Each row of a before or after table is a point. One or more steps were done to the points. Then noise was added and the rows were shuffled. The steps act on how far a point lies along the listed directions, d1 being the first. Write out the steps. A step turns or swaps two directions, mirrors them in a line or flattens them onto one, adds a multiple of one to another, or multiplies one. Angles are multiples of 10 degrees, from the lower direction toward the higher: turns from -170 to 170, lines from 10 to 170 but not 90. Use the fewest steps. Two steps may share a direction if one is a turn and the other turns, adds or multiplies; they go together, in the order done. Otherwise the lowest direction goes first.
In the rows, zero is written as 128.

Directions:
(1): [187 120]
(2): [136 187]
Before, 12 rows:
[[110 161]
 [145 125]
 [142 107]
 [ 98 186]
 [160 133]
 [146 179]
 [110 215]
 [200  95]
 [ 42 173]
 [105 174]
 [192 127]
 [137 162]]
After:
[[112 142]
 [213 102]
 [167  45]
 [132 162]
 [133 191]
 [104 204]
 [185  92]
 [160 107]
 [165 132]
 [183 138]
 [167 103]
 [128 148]]
Steps: mirror d1 and d2 in the line at 50 degrees

Directions:
(1): [128 118 149  37 143  89]
(2): [113  72 161 107 114 202]
Before (12 x 6):
[[124 118 148  70 121 123]
 [142 126 132 127 129 139]
 [118 105 134 105 122 132]
 [141 129 149 113 118 140]
 [137 151 127 142 127 122]
 [129 131 138 123 124 140]
 [134 117 137  92 131 126]
 [135 186  86 161 144  24]
 [137 142 121 142 139 125]
 [132 131 131 130 126 139]
 [137 134 120 100 142 110]
 [125 105 137  98 135 129]]
After (12 x 6):
[[134 137 129 121 131 125]
 [143 130 131 120 132 128]
 [129 112 127 133 128 163]
 [130 136 136 115 128 128]
 [135 147 128 147 125 132]
 [132 108 140 108 124 152]
 [124 100 138 105 133 140]
 [142 131 148 109 120 133]
 [117 128 101 250 108 167]
 [118 106 134 105 123 128]
 [136 139 122 147 138 131]
 [119 102 152  94 111 163]]
Steps: swap d1 and d2

Directions:
(1): [143 119 156  78 221 159 152  81 142 100  93  75]
(2): [145 148  13  99 158 120 177 150 164 161 123 141]
(3): [ 99 130 162  99 134 160 159 125 158 110 100 247]
(4): [ 63 168 129 231 183 130 151 111 152 137 138 125]
(5): [171  61 121 187 128 137 107 133 150 161  33 135]
Before:
[[141 147  79 102 120 105 131 143 141 144 146 120]
 [136 137 147 117 101 139 126 141 127 127 138 153]
 [128 149 101 135 120 118 140 146 125 135 150 129]
 [158 122 100 131 108 111 121 141 112 131 136 111]
 [124 137 139 122 113 112 126 120 117 114 143 133]
 [187  34 109 217 105 139  82 143 137 185   7 114]
 [124 127 119 169 121 124 104 127 135 121 129 108]
 [156 106 136 123 133 124 123 130 126 116 108 101]
 [111 133 125 153 122 117 111 120 124 138 138 105]
 [142 139 144 111 110 136 115 133 126 125 151 119]
 [142 107 127 141 101 125 120 135 118 129 127 116]
 [133 141 121 121 116 121 128 137 106 126 146 103]
 [125 130 148  87 153 139 144 113 132 134 135 144]
 [111 125 128 119 106 112 101 129 125 125 143 112]]
After, 14 rows:
[[132 121 150  85 180 150 152 103 144 132 112 139]
 [115 146 119 135 120 113 139 124 130 123 142 149]
 [122 152 115 120 118 122 138 140 112 127 153 120]
 [106 139 131 147 109 114 108 124 117 136 152 112]
 [ 98 141 105 132 111 109 116 136 136 135 152 129]
 [147 124 112 124 166 125 142 123 138 119 113  85]
 [128 156 114 127 129 136 136 136 145 136 152 134]
 [130 126  97 158 103 117 130 143 125 140 142 120]
 [120 131 124 163 105 118  98 131 128 117 147 108]
 [185  62  70 233  95 110  75 152 114 196  61  45]
 [148 135  92 134  98 105 123 147 109 134 154 119]
 [130 146 115 145 105 134 139 152 142 145 135 167]
 [133 138 132 124  82 116 120 152 108 126 156 146]
 [146 135 116  83  84 105 111 145 122 130 153 134]]
Steps: multiply d1 by 2; mirror d2 and d4 in the line at 130 degrees; turn d3 and d5 by 30 degrees

Directions:
(1): [188 161 210 105 189 152 116 185 123 117 117 103 183  46 105 131 153 150
 143  74]
(2): [148 137 132 200 177 128 208 110 211 150 210 176 100 118 128 151 175 137
 135 112]
Before:
[[173 131 185 172 168 127 206 124 175 149 174 155 130  91 105 140 153 136
  130  95]
 [118 103 105  89  78  99  92 110  95 107 126 128 138 174 117 105 117 105
  152 163]
 [ 87 126  93  74  66 122  74 134  96 125  96 114 138 145 146 133 102 130
  104 161]
 [208 161 192 100 186 146 140 175 104 115 107  68 176  69 118 117 139 154
  142  82]
 [202 149 168  98 186 165 121 198 101 132 135 103 162  60 110 150 148 154
  136  76]
 [ 54  72  58 114  90  75 113  75 151 122 118 143  92 196 141 137 118 100
  105 180]
 [159 139 186 128 163 126 152 149 184 134 171 113 178  91 120 137 134 163
  133  62]
 [113  95  60 216  87 128 189  64 191 172 186 174  58 196 147 123 157  96
  105 174]]
After, 8 rows:
[[123  99  62 251 110 127 225  55 230 184 224 195  45 190 148 133 179  99
  108 169]
 [169 130 186 159 162 128 191 126 159 145 157 147 134  93 105 135 145 132
  130  97]
 [ 89 125  92  86  73 123  86 130 107 130 107 118 134 144 146 134 109 130
  104 159]
 [202 156 193  66 165 147 101 183  66 104  70  48 190  75 120 107 119 150
  140  91]
 [122 105 108  98  86 101 105 107 109 111 142 135 134 174 116 110 123 108
  151 160]
 [ 64  76  60 145 109  77 147  67 187 132 153 163  79 192 142 147 139 102
  108 175]
 [155 133 182 108 149 128 131 155 161 128 146  98 185  95 120 132 122 161
  131  68]
 [194 143 169  67 163 165  87 203  65 122 100  81 173  65 111 140 129 152
  132  85]]
Steps: add -0.5 times d1 to d2

Directions:
(1): [128 104  66 170  89 126 120 131 137 136  78 105 128 105 163  78  36 146
  96  84 189 149 142  56 118  80  35 111 148  77 122 155 136  52 107 161
 119 156 108 160 135 166 134 151 141 166 103 125 158 157  77 130 115  76
 175 131 108 163 135 105 211 167 145 131]
(2): [127 100 112  73 102 111  99 135 121 165 149 100 148 123  97 154 140  95
 141 105 116  88 162 111 119 192  74 137 110 140 144 106 157 130 176  86
 168  67 158 129 124 237  82 179 127 137 168 121 204 111 171  78  18 124
 134 156 156  98 124 179 164 145 178 147]
(3): [ 82 156 151 130 113 105 202 145 125 125  63  90 165 177 111  89 152 104
  90 136 169 123  71 142 128 167 108 215  53 139  68  62 154 144 127 166
 103 117  79 137  74 147 172 130 205  91 188 107 103 107 110 129 148  89
 158 114 111 110 130 119 124 125 192 175]
(4): [ 32 100 120 110 127 249  92 113 116 168 175 176 114 162 126  86 148 160
 150 103 175 124 134  72 131 145 169 105  50 163 156 157 163 191 143 133
 114 137 139 133 101 100 131 141 179 176 135 166 131 144  87 118 170 103
 122 123 178 109  72 155 163 185 130 100]
Before:
[[ 66  85 100  92 101 169  97 123 118 173 146 127 129 146 115 112 121 116
  138  81 160 102 146  80 126 158 100 120  81 156 167 138 154 141 169 109
  141 105 154 141 119 183  93 165 162 165 145 144 186 127 140 100  98 115
  136 154 164 105 107 178 187 179 183 113]
 [133 127 135 135 140 144 107 117 129 128 161 163 102 136 122 134 128 151
  142 136 123 132 138 138 142 133 180 116 138 133 141 144 102 153 135 125
  125 134 153 131 136  78 124 105 121 117 110 139 110 124 129 140 146 145
  127 128 144 134 129 126 105 131 102 116]
 [ 93 150 130 138 118 126 148 128 123 124  82 107 142 152 139 104 135 122
  118 126 149 129  89 118 112 142 126 159  84 140  97 121 141 141 119 156
  105 136  83 127  94 135 163 113 161 119 144 122 113 118  97 129 162  89
  138 116 112 121 118 111 128 137 162 149]
 [130 113 144 121 130 135 117 128 124 130 162 145 119 122 107 162 157 133
  133 134 113 124 133 152 130 140 151 122 127 146 135 140 127 143 136 119
  131 103 147 121 133 125 118 119 119 124 128 123 141 117 175 123 117 139
  119 132 147 109 120 139 112 122 125 128]
 [123 141 126 157 116 114 162 141 131 119  89 121 132 135 134 101 114 119
  124 128 155 146  97 131 134 113 128 151 119 121 105 101 129 102 120 148
  103 141 100 128 114 112 151 128 161 128 131 116 109 140 119 143 151 115
  140 121 104 150 133 101 122 126 144 137]
 [154 126 141 117 141 131 108 118 126 130 156 131 107 115 130 150 135 137
  148 148 101 131 147 145 139 130 153 101 157 141 142 133 109 146 122 111
  152 121 155 103 139 107 106 108  92 113 106 139 122 131 145 123 120 153
  104 131 144 120 126 134 104 122  93 116]
 [121 100 126  96 106 151 110 126 114 144 150 118 124 121 108 143 140 109
  138 108 133 102 156 112 122 174 110 125 129 135 130 121 134 130 156  97
  139  98 153 122 134 190 102 158 121 137 142 135 179 103 152  82  80 131
  122 142 148 109 119 149 150 144 161 133]
 [ 94  98 114  81 104 151  98 120 112 169 153 119 130 131 109 142 139 111
  156 111 128 111 142 112 117 159 111 123  98 152 160 127 146 148 149 109
  142  82 149 141 123 181  95 157 138 155 157 144 183 120 137 102  68 111
  124 130 169 110 113 165 159 155 145 121]
 [123 155 132 173 136 116 168 130 127  99  76 119 128 147 143  98 121 140
  105 140 163 150  99 145 132 110 123 157 115 126  88 120 122 109  99 164
  103 157  93 147 109 104 157 117 157 119 123 116  99 135  99 155 175  95
  138 118  96 144 152 105 121 111 143 141]
 [ 76 102 103 106 123 166  98 122 117 152 150 131 142 131 126 116 140 125
  138 109 144 111 151  92 119 147 111 121 101 151 151 147 155 137 144 115
  134 115 150 126 118 158 106 140 149 162 144 130 155 133 118 122 105 115
  121 126 141 113  98 149 171 158 136 124]
 [101 104 129  92 129 158  97 129 119 154 161 133 143 137 105 122 160 124
  134 132 124 106 147 115 119 174 140 124  78 151 146 117 155 164 158 120
  134 110 139 127 110 175 116 141 150 136 165 141 150 107 132  98  91 123
  126 131 161  98 113 155 136 140 164 135]
 [140 117 125 115 132 121 128 125 137 127 143 128 122 115 120 158 134 131
  132 134 108 119 154 145 135 116 136 133 151 132 132 119 121 122 130 118
  137 127 145 115 144 137 109 115 109 125 115 122 132 130 151 120 107 154
  113 128 115 121 137 140 115 119 120 126]
 [146 121 125 131 120 131 116 129 132 137 138 121 135 116 116 149 131 122
  133 121 114 130 130 127 142 129 122 122 139 117 137 135 115 133 129 108
  137 130 141 126 136 138 121 142 104 137 125 138 146 126 132 136 111 140
  123 141 138 123 143 129 122 112 120 134]]
After, 13 rows:
[[120 117 119 145 131 158  96 117 131 132 154 162  99 136 127 115 107 157
  135 126 143 135 143 113 139 127 165 110 129 126 141 153 110 146 134 139
  121 139 151 140 131  83 121 112 130 130 110 143 120 132 112 143 148 133
  133 127 147 145 122 123 131 146 105 114]
 [138 125 128 133 123 138 116 130 133 134 140 129 135 117 113 146 141 124
  134 119 116 131 129 129 145 130 135 118 135 119 138 135 118 141 130 110
  130 132 139 125 132 125 125 143 109 137 128 143 139 126 131 140 120 138
  117 143 140 120 137 129 119 106 117 133]
 [132 125 134 122 137 164 102 110 127 138 160 142 100 117 137 131 133 150
  148 145 121 134 147 128 145 120 163  91 144 143 142 141 116 159 122 123
  137 133 154 109 133  92 116 109 108 125 100 151 113 138 125 124 146 145
  105 124 151 122 112 131 112 136  85 104]
 [121 115 132 119 136 151 123 118 137 127 153 144 112 121 123 147 139 136
  136 138 115 118 150 141 136 110 159 125 141 140 138 132 120 139 130 123
  129 137 143 119 136 115 113 107 123 130 115 134 118 134 143 125 128 154
  109 123 122 122 127 146 113 122 109 119]
 [107 151 128 137 115 106 152 130 124 117  75  97 146 146 138 110 129 112
  120 127 144 128  88 118 111 143 110 162  94 133  93 119 140 129 125 148
  111 129  80 127  98 150 159 119 154 117 152 114 125 114 104 126 146  93
  143 118 109 131 122 114 135 133 167 151]
 [105  95  83 107 104 126  97 128 124 154 129 103 151 110 129 122 110 112
  126  96 144 109 164  84 112 148  59 126 124 130 144 143 158 101 147 109
  150 108 154 133 127 205  97 163 139 163 148 118 187 132 124 111  62 105
  135 136 129 119 119 148 194 155 152 136]
 [107  87  98  85  88 133  94 120 114 168 137 103 136 118 112 143 112 104
  149  96 135 111 150  98 117 152  66 120 110 138 156 126 150 119 144 110
  144  79 146 150 130 214  91 175 137 161 155 135 204 123 137  93  41 100
  138 135 163 116 117 165 180 160 159 126]
 [123  96 120  99  96 146 106 125 118 146 141 116 127 119 108 146 131 107
  138 106 137 102 162 107 121 173 100 119 131 130 130 122 135 119 156  95
  140  93 152 130 139 201  99 160 121 140 145 133 186 101 148  82  69 128
  129 143 147 115 122 153 155 146 166 132]
 [130 147 139 151 125 103 167 142 132 118  92 121 137 135 129 114 127 112
  129 132 142 142  94 148 136 123 140 152 121 128 104  98 121 112 124 138
  102 135 103 121 116 110 149 124 154 115 134 113 104 134 128 144 150 128
  132 125 104 146 139 102 107 111 140 142]
 [108 109 131 127 128 161 111 123 122 137 165 153 110 126 115 141 146 143
  134 126 131 129 136 126 131 133 150 111 110 146 141 149 142 144 134 129
  122 118 142 125 127 115 122 122 135 138 123 130 139 126 153 125 133 124
  124 126 152 111 109 136 130 139 123 119]
 [109  76  78  97  80 110  98 132 122 172 114  91 143 123 116 122  88  91
  127  65 160 100 161  74 119 161  34 127 112 129 160 128 154  86 174  97
  159  87 156 148 134 249  77 187 144 160 144 124 225 125 160  82  35 106
  160 168 143 116 131 181 217 177 206 133]
 [131 160 142 172 141 106 171 131 129  96  81 120 130 147 136 114 137 133
  110 154 146 148  96 164 136 123 136 163 119 132  88 114 119 115  97 156
  106 157  91 140 111 101 154 111 152 104 126 110  94 131 111 151 173 107
  130 120  96 141 157 104 102  98 137 143]
 [ 99  95 107  98 114 154  92 131 122 161 142 120 146 129 112 105 128 128
  124 113 148 103 157  84 113 165  96 117  86 132 147 125 160 133 157 127
  139 112 133 139 112 208 112 156 153 151 159 140 170 114 123  88  71 104
  149 136 157 108 113 149 168 155 180 135]]
Steps: turn d1 and d4 by -60 degrees; add 0.7 times d1 to d2
